Each point is reached from the start by the listed moves, each made once or not at all, plus a little noise. Is the number of moves made odd or even? Then give how often each move was made.
In the rows, 128 means zero.

Moves:
(1): [131 129  55]
(2): [100 142  96]
(3): [134 156 156]
Start: [153 129 131]
Points:
[157 129  60] -> odd (1, 0, 0)
[136 173  52] -> odd (1, 1, 1)
[154 131 133] -> even (0, 0, 0)

Moves:
(1): [125 164 138 136 168 125]
(2): [119 101 117 140 153 116]
(3): [104 140 171  74 124  89]
(4): [130 103 159 142 143 132]
(5): [182 125 148 118 138 110]
(6): [139 103 126  70 166 155]
Start: [129 128 144 144 121 158]
Points:
[107 128 188  50 223 130] -> even (1, 1, 1, 0, 0, 1)
[192 142 170  79 210 163] -> odd (1, 0, 0, 0, 1, 1)
[102 112 174  98 145 109] -> even (0, 1, 1, 0, 0, 0)
[117 134 140 161 180 142] -> even (1, 1, 0, 0, 0, 0)
[108  87 175  48 179 136] -> odd (0, 1, 1, 0, 0, 1)
[182 130 162 133 133 139] -> odd (0, 0, 0, 0, 1, 0)

Moves:
(1): [120 155 100 109 118 138 154 149 127 130 118 148]
(2): [128 129 160  96 122 158 122 142 154  86 107 130]
(3): [175 140 117 122  86  78 104 133 139 139 113 110]
(4): [110 149 128 158 109 123 101 135  75 122  70 210]
(5): [161 117 179 139 141 137 109 112 115 130 139 125]
(6): [132 119 135 136 126 141 116 133 143 114 170 128]
(7): [131 163 123 147 145 130  99 145 129 128 149 102]
(8): [164 134 130  95 177  90 182 159  82 117 141 124]
(9): [110 130 115 135 118 146 119 156 158 148 150 140]
Start: [ 97 122 113 144 124 113 126 116 103 116 135 119]
Points:
[187 176  98 127 146  23 125 166  70 114 152  72] -> odd (0, 0, 1, 0, 0, 0, 1, 1, 0)
[165 185 162  92 191 124 147 189  67  62 146 108] -> odd (1, 1, 0, 0, 1, 0, 1, 1, 0)
[167 110 176 131 183  95 155 133  55  96 200 111] -> odd (0, 0, 0, 0, 1, 1, 0, 1, 0)
[108 146 178 141  96 167  88 143  82  61  96 221] -> odd (1, 1, 0, 1, 1, 1, 0, 0, 0)
[144 135 176 156  59 131  26 162 120  86 113 195] -> even (0, 1, 1, 1, 1, 1, 0, 0, 1)
[169 172 177  98 187 139 137 188  88  54 186 107] -> even (1, 1, 0, 0, 1, 1, 1, 1, 0)
[129 149  98  98 158 100 196 172  75  95 185 138] -> odd (1, 0, 0, 0, 0, 1, 0, 1, 0)

Moves:
(1): [116  82 154 150  87 140  78 122 140  96 112  92 148]
(2): [139 111 121 121  87 139 121 130 126 118 113 135 101]
(3): [ 98 115 108  82 145 139 124 142 133  85 139 148 116]
(4): [121 114  99 131 112 122 131 112 101 106 111 144 103]
(5): [126 148 128 131 123 144 158 129 103 124 134 144 132]
(6): [145 113 127 100 131 110 144  97 132 121 130 110 119]
(7): [136 137 141 157 125 124  92 145  94 119 141 126 107]
(8): [163 134 141 143 106 144 134  43 140 158 142 109 156]
(9): [109 133 123 145 135 129 129 157  77 135 137 147 142]
(10): [124 147  82 104 150 164 151 112 129 116 124 115 146]
(11): [128 122 154 122 147 132 115 126 149 127 112 117 158]
Start: [144 113 133 117 113 121 111 138 112 115 126 116 151]
Points:
[132 106  57  15 105 174 168 109  92  43 128 130 125] -> odd (0, 1, 1, 0, 1, 1, 0, 0, 0, 1, 0)
[149  54 116  60  89 121  67 116  78  24  99 127  90] -> even (0, 1, 1, 1, 0, 1, 1, 0, 0, 0, 1)
[151  83  87 128  60 179 142  11  37  77 120  76 198] -> odd (1, 0, 0, 1, 1, 1, 0, 1, 1, 1, 0)
[121  68  84 161  43 171  44 148  17  41  93 107 129] -> even (1, 1, 0, 1, 0, 0, 1, 0, 1, 1, 0)
[120  78 128  64 128 179  77 116  95   8 124  78 182] -> odd (1, 0, 1, 0, 1, 1, 1, 0, 0, 1, 1)

Moves:
(1): [153 144 129 128 140 114 135 140 130 135 135 126 112 136]
(2): [139 148 110 106 116 133 136 136 115 120 123 135 149 106]
(3): [ 91 134 114 110 135 120 120 117 117 124 151  88 121 110]
(4): [107 113 169 117 133 133 145 129 135 116 135  94 113 124]
(5): [146 110 145 108 148 130 114 126 114 121 153 131 162 154]
(6): [136 104 139 135  98 136 153 125 123 126 120 115 140 143]
(7): [133 135 134 130 125 120 131 108 107 148 145 146 111 122]
(8): [141 105 126 110 130 129 148 156  92 116 112 111 112 113]
(9): [148 183 138 113 168 151 143  88 138 134 118 119 124 137]
(10): [133 131 116 101 141 104  95 128 121  97 105 116 102 142]
(11): [153 118 132 156 126 120 125 140 122 136 140 123 141 125]
(12): [110 141 142 130 115 129 130 115 138 138 107 125 130 146]
(13): [110 120 125 127 115 112 154 110 103 101 143 137 123 151]
(14): [139 152 140 177  95 163 100 125 112  92 134 134 133 128]
Start: [103 117 113 101 140 134 115 123 125 131 103 143 137 118]
Points:
[144 192 118  96 118 174 161  81  23  77 109 156 119 107] -> even (0, 1, 0, 0, 0, 0, 1, 1, 1, 0, 0, 0, 1, 1)
[ 76 113 194 122 109 163 116  89  87  59 134 123 158 180] -> odd (0, 0, 0, 1, 1, 0, 0, 0, 0, 0, 0, 1, 1, 1)
[162  86 145  91 108 149  85 124  25  64 104 128 131 156] -> even (0, 0, 0, 0, 1, 1, 1, 1, 0, 1, 0, 0, 0, 1)
[141 195 108  54 153 117 130  90 105 119  77  65 134 141] -> even (1, 1, 1, 0, 0, 1, 0, 0, 1, 1, 1, 1, 0, 0)
[138  49 173  78 164 136 135 162  76 108 133  88 152 121] -> even (0, 0, 0, 1, 1, 0, 0, 1, 0, 0, 1, 0, 0, 0)
[159 152 125  18 160  96 163  77   7  92 116  79 127 170] -> even (1, 1, 1, 0, 1, 1, 1, 1, 1, 1, 1, 1, 1, 0)
[103 125 147  81 120 118  83  91  17  34 181  92 139 127] -> odd (0, 1, 1, 1, 1, 0, 1, 0, 0, 1, 1, 0, 1, 1)

Moves:
(1): [131 125 116 119 102 136 106 123 143 151 119 114 119 125 153 124 117 144
 112 111 128 116 108]
(2): [140 122 135 114 121 123 146 129 125 143 125 140 140 113 113 125 129 130
 132 135 115 133 126]
(3): [129 131 131  98 135 109 145 117 117 113 157 146 146 150 144 109 138 150
 152 103 115 122 103]
(4): [151 146 123 142 110 127 113 128 133  98 109 136 125 124 124 140 118 155
 120 128 122 108 134]
(5): [121 129 134 128 111 139 128  99 133 137 131 134 121 136 107 124 135 119
 135 123 123 122 143]
(6): [137 130 127 114 127 119 141 126 123 120 114 124 125 121 143 118 128 113
 114 131 115 151 141]
(7): [ 92 117 142 122 122 128 136 141 136 132 124 135 114 148 108 114 116 161
 114 107 130 154 141]
(8): [144 144 142 130 118 138 130 141 138 150 125 146 135 124 113 124  95 106
 117 124 154 136 139]
(9): [148 116 137 140 136 125 123 106 124 127 111 118 131 130 134 118 160 127
 126 118 116 134 128]
(10): [130 117 126 135 106 124 131 136 151 119 127 123 134 131 126 124 131 129
 137 122 126 138 142]
(11): [133 142 120 135 117  92 134 149 119 133 137 130 151 124 132 125 139 122
 102 144 118 141 136]
(12): [140 126 131 116 145 114 125 128 142 146 121 120 118 128 123 157 120 105
 123 161 152 121 136]
(13): [122 120 108 133 128 116 143 128 115 126 114 145 139 149 143 130 124 137
 117 106 124 141 116]
(14): [141 124 124 119 137 127 147 127 116 142 131 110 130 137 131 124 125 119
 118 132 120 131 134]
(15): [141 148 126 124 127 120  99 141 113 115 123 103 107 121 102 163 121 109
 143 129 137 121 112]
(16): [150 118 123 133 105 133 109 149 118 134 125 149 113 145 128 117 116 125
 112 143 133 139 134]
(17): [105 127 144 115 133 126 114 147 122 111 114 120 142 137 134 148 132 127
 127 126 114 128 131]
(18): [133 144 126 118 127 140 106 106 124 148 131 131 132 128 117 145 116 142
 155 121 132 138 127]
(19): [134 128 135 141 127 111 116 135 120 129  95 124 124 141 128 109 109 127
 138 151 125 135 138]
(20): [159 136 130 124 109 138 153 143 167 156 120 134 138 125 124 124 145 130
 129 120 106 148 126]
Start: [133 139 125 145 131 117 123 136 143 101 120  98 147 119 110 110 134 108
 140 114 131  98 128]
Points:
[249 182 137 134  33  87 116 246 166 120  79 110 183 122  58 146 106  78
  97 134  97 143 161] -> even (0, 1, 0, 1, 0, 0, 0, 1, 0, 1, 1, 0, 0, 1, 1, 1, 1, 0, 0, 1)
[205 117 104 130  75 114 100 115 105 151  80  87 125 154  98 110 136  94
 112  85 106 111 106] -> even (1, 1, 0, 0, 1, 0, 0, 0, 1, 0, 0, 0, 1, 1, 1, 1, 0, 0, 0, 0)
[227 158 123 112  47  51 105 202 121 148 104 102 169 151 101  72  74  92
 122 128 122 131 118] -> even (1, 1, 1, 0, 0, 0, 0, 1, 0, 1, 1, 0, 0, 1, 1, 1, 0, 0, 1, 0)
[249 154 145 135  37  58 166 233 195 164  36 130 159 144  67  72  69  94
  59 175 113 197 219] -> even (0, 1, 0, 1, 0, 1, 1, 1, 0, 1, 1, 1, 0, 1, 0, 1, 0, 0, 1, 1)
[159 131 138  92  50 108  70 167 177 121  47 110 129 139 100 140  75 161
 107 118 117 145 167] -> even (1, 1, 0, 1, 0, 1, 1, 0, 0, 1, 0, 1, 0, 0, 0, 1, 1, 1, 0, 0)
[152 169 161 106  67 115 128 167 173  88  57 100 135 122  45 140 134 128
 127  91  70 140 159] -> even (0, 1, 0, 1, 1, 1, 1, 0, 0, 0, 0, 0, 0, 0, 1, 0, 1, 0, 0, 1)

Moves:
(1): [126 135 118 131 131 120 131 121 109 131 131 123 132 120 135 130 139 124
 117 134 120 128 121 130 135]
(2): [124 128 109 138 140 113 136 122 119 136 118 119 135 119 139 114 128 130
 129 118 121 132 119 122 139]
(3): [131 118 121 132 136 125 130 114 115 127 118 132 139 121 131 125 121 123
 121 133 119 137 103 126 118]
(4): [137 120 106 128 135 118 111 131 142 131 130 111 126 133 128 126 128 113
 133 112 116 139 126 126 131]
(5): [126 121 118 122 129 122 138 138 139 123 125 125 127 125 132 121 137 132
 125 121 135 141 115 130 126]
(6): [113 142 120 162 120 128 117 139 142 129 125 138 126 145 117 141 124 120
 124 150 136 123 157 131 123]
(7): [117 128 135 133 131 142 123 116 132 143 116 131 123 132 126 109 127 122
 134 138 137 131 123 129 111]
(8): [121 146 134 122 131 140 125 134 125 127 123 134 131 125 129 131 145 119
 124 128 123 115 128 112 128]
(9): [107 130 121 131 146 123 122 138 141 139 130 110 137 154 128 131 149 118
 134 102 128 111 127 120 121]
(10): [122 143 118 129 136 126 126 134 135 132 119 131 132 123 132 125 129 124
 125 109 125 145 133 132 117]
(11): [141 114 124 110 124 120 136 144 120 102 129 136 129 126 131 133 150 108
 146 116 117 116 113 125 115]
(12): [155 121 137 130 128 127 127 123 135 129 147 121 120 135 130 128 131 145
 131 115 126 116 134 119 135]
(13): [122 124 121 131 129 137 107 129 121 129 126 132 119 131 142 133 131 122
 131 144 107 133 133 111 134]
(14): [112 136 124 138 128 109 131 122 126 135 137 110 126 131 125 149 140 132
 132 112 140 115 126 134 134]
(15): [119 116 141 136 127 137 117 133 129 141 133 120 132 126 129 106 127 137
 139 117 136 135 129 127 132]
(16): [131 120 128 128 134 126 127 125 138 136 133 125 128 118 129 137 122 138
 133 134 135 133 120 140 139]
(17): [131 128 139 112 121 126 131 133 136 123 128 137 126 128 126 126 125 139
 127 125 123 115 118 130 113]
(18): [143 119 118 129 124 140 119 155 117 126 119 133 116 126 130 122 130 124
 128 130 118 143 134 127 131]
(19): [147 125 130 112 146 112 107  99 118 146 130 122 131 131 136 108 123 132
 126 135 142 111 111 115 129]
(20): [131 117 125 126 135 130 129 137 125 119 130 123 123 122 129 116 129 124
 125 118 131 127 122 123 118]
(21): [127 126 152 118 125 136 126 129 131 132 119 121 132 117 132 132 135 121
 124 119 139 125 142 122 120]
(22): [125 138 127 127 139 108 140 132 120 124 129 132 121 120 120 132 140 128
 120 135 132 126 127 129 131]
(23): [127 122 133 129 127 118 129 127 133 127 132 137 128 131 124 127 127 113
 122 122 134 128 129 138 126]
(24): [135 126 128 122 114 129 137 131 127 122 132 142 127 123 120 137 139 141
 122 131 125 117 135 125 127]
Start: [133 130 143 126 123 126 140 126 123 139 137 120 139 123 135 128 129 119
 106 133 130 126 116 122 130]
Points:
[142 101 111 110 171  75 130 202 141 122 144  93 130 128 138 106 216  79
 117   7 114 115  59 100  84] -> odd (0, 0, 1, 1, 1, 0, 0, 1, 1, 1, 1, 1, 0, 1, 1, 0, 1, 1, 0, 1, 0, 1, 1, 0)
[123 124 117 112 192  62  97 160 123 182 124  68 150 112 154 111 208  67
 126  32 144 107  87  99 128] -> even (0, 1, 0, 1, 0, 0, 0, 1, 1, 1, 1, 0, 0, 1, 1, 1, 0, 1, 1, 0, 1, 1, 1, 0)
[118 136 145 107 142 110 120 135 153 152 124 106 140 106 140 146 179  58
 126  73 143 120 105 128  96] -> odd (0, 0, 0, 1, 0, 0, 1, 1, 0, 1, 1, 0, 0, 1, 0, 1, 0, 0, 0, 0, 1, 0, 1, 0)
[148 131 135 101 163 106 110 126  62 154 102 132 130  94 170  89 196  57
  98 145 113 106  87  74 120] -> odd (1, 1, 0, 0, 0, 0, 1, 1, 0, 0, 1, 0, 1, 0, 0, 0, 0, 1, 1, 0, 1, 1, 1, 0)

Moves:
(1): [121 120 135 114 109 129 109 119 141 106 130 132 124 113 135 127 120 143
 130 129 127 126 126 139 123]
(2): [145 148 116 141 137 106 109 119 136 103 139 132  96 118 122 130 136 128
 111 130 113 135 126 123 136]
(3): [134 140 159 117 128 122 124 123 133 155 134 110 140 159 122 135 137 123
 142 133 130 139 136 114 130]
(4): [126 124 145 136 133 137 116 119 140 108 125 122 123 152 135 136 159 122
 123 138 121 135 125 140 122]
(5): [114 108 120 130 126 127 122 129 135 124 123 137 122 112 138 136 130 119
 123 140 122 127 124 126 112]
(6): [100 116 125 118 118 123 136 126 142 119 118 124 131 115 142 138 140 126
 131 110 137 137 123 143 124]
(7): [121 124 134 116 137 137 122 125 132 120 133 119 131 112 139 127 136 161
 133 106 105 130 137 113 158]
(8): [129 142 134 121 122 126 114 127 103 133 120 140 131 129 124 133 116 125
 150 122 117 119 117 120 118]
(9): [141 135 135 150 123 125 122 137 135 115 125 146 125 124 107 142 133 131
 129 122 114 125 121 132 127]
(10): [128 115 128 133 114 136 118 116 144 129 125 135 140 119 130 131 127 128
 119 124 118 136 129 128 103]
(11): [121 115 129 128 133 139 137 118 117 134 126 131 119 123 139 144 131 123
 147 130 131 134 135 134 111]
(12): [126 136 119 130 122 123 119 128 136 132 138 124 136 125 126 133 137 118
 139 125 132 126 123 127 124]
(13): [141 114 119 116 120 135 115 132 128 129 115 115 128 121 131 128 134 141
 126 119 119 126 130 110 137]
(14): [135 122 135 130 142 126 129 139 124 129 136 135 134 138 107 124 133 123
 132 119 121 134 136 136 125]
(15): [129 128 136 132 123 112 126 124 120 120 142 119 142 117 131 115 133 119
 133 132 132 138 124 131 129]
(16): [105 133  98 126 134 112 145 136 100 128 136 104 130 104 120 118 145 139
 110 147 145 132 131 119 128]
(17): [120 125 134 131 129 142 117 118 135 133 128 128 125 122 144 134 121 129
 113 129 146 137 125 134 129]
(18): [131 137 119 122 115 124 124 132 135 122 130 150 133 125 133 124 135 121
 127 121 131 122 127 120 127]
(19): [134 157 142 134 128 126 114 133 125 116 137 126 126 142 133 136 128 123
 125 134 114 134 158 145 149]
(20): [125 133 125 127 136 130 115 119 142 122 121 138 126 137 144 137 130 140
 134 139 117 145 129 141 142]
(21): [127 124 130 121 126 143 137 130 125 129 127 126 129 118 119 129 124 122
 132 125 122 137 122 126 139]
(22): [116 122 138 120 117 117 122 123 124 138 129 126 125 137 132 131 144 127
 133 127 128 122 125 136 131]
(23): [121 111 126 129 111 117 125 140 125 107 148 124 122 137 144 131 130 132
 107 141 125 134 125 144 120]
(24): [124 131 113 142 128 132 135 133 125 129 123 127 111 124 144 119 127 130
 133 138 132 130 135 122 120]
Start: [135 128 168 140 148 127 114 128 104 123 129 132 126 119 126 132 102 127
 114 126 137 117 118 134 162]
Points:
[ 63 109 164 133 162 130 110 117 100  76 130  99 113  83 177 171 175 143
 109 134 118 150 153 157 170] -> odd (0, 0, 0, 1, 1, 1, 1, 0, 0, 0, 1, 0, 0, 0, 0, 1, 0, 0, 1, 0, 0, 0, 0, 0)
[114  75 194 128 117 100  46 102 158  58 149  87 123 100 180 157 184 145
  81 118  78 172 118 126 152] -> even (0, 1, 1, 1, 1, 1, 1, 0, 0, 1, 0, 0, 1, 0, 1, 0, 0, 0, 0, 0, 0, 0, 1, 0)
[100  66 191  88  78 110  26  94 152  97 158 129 149  93 204 165 162 159
 142 126  89 156 125 133 143] -> odd (1, 0, 1, 0, 1, 0, 1, 0, 0, 1, 1, 1, 1, 0, 1, 0, 0, 1, 0, 1, 0, 1, 1, 0)
[122 133 202 131  97 117  34 114  83  86 158 130 129 142 191 168 163  98
 128 136 124 135 124 167 149] -> odd (0, 0, 0, 1, 0, 0, 0, 1, 0, 0, 1, 1, 1, 0, 1, 0, 1, 1, 1, 0, 0, 1, 1, 0)
[ 84 140 185 127  76 125   7  98 153  28 158 149  90  88 206 171 164 140
  98 104  83 157 121 173 166] -> odd (1, 1, 0, 1, 0, 1, 1, 1, 0, 1, 0, 1, 0, 0, 0, 0, 1, 1, 1, 0, 1, 1, 1, 1)
[ 64  99 132 125 124 106  93  90 114  77 136 110  82  34 175 145 156 179
 109 114 120 146 134 137 142] -> odd (1, 1, 0, 0, 0, 1, 1, 0, 0, 1, 1, 0, 0, 0, 0, 1, 0, 0, 0, 0, 0, 1, 0, 1)
[ 58 125 165 120 115 142  71 133  86  48 164 126 110  80 189 165 164 142
 125 117 125 161 141 176 158] -> odd (1, 0, 0, 1, 0, 1, 1, 1, 0, 0, 1, 1, 0, 1, 0, 1, 1, 1, 1, 0, 1, 0, 1, 1)
[ 92  81 181 111  94 133  31 105 107  90 153 112 148  45 168 183 138 174
 132 138  91 178 104 124 140] -> even (1, 0, 1, 0, 1, 0, 1, 1, 1, 1, 1, 1, 1, 0, 1, 1, 1, 0, 0, 1, 1, 0, 1, 0)
[178 162 187 162 119  90  22 114 158  78 139 162 126 113 136 165 146 124
 103 141  67 162 144 124 174] -> even (0, 1, 1, 0, 1, 0, 0, 0, 1, 1, 0, 0, 1, 0, 1, 0, 0, 1, 1, 1, 0, 0, 0, 0)
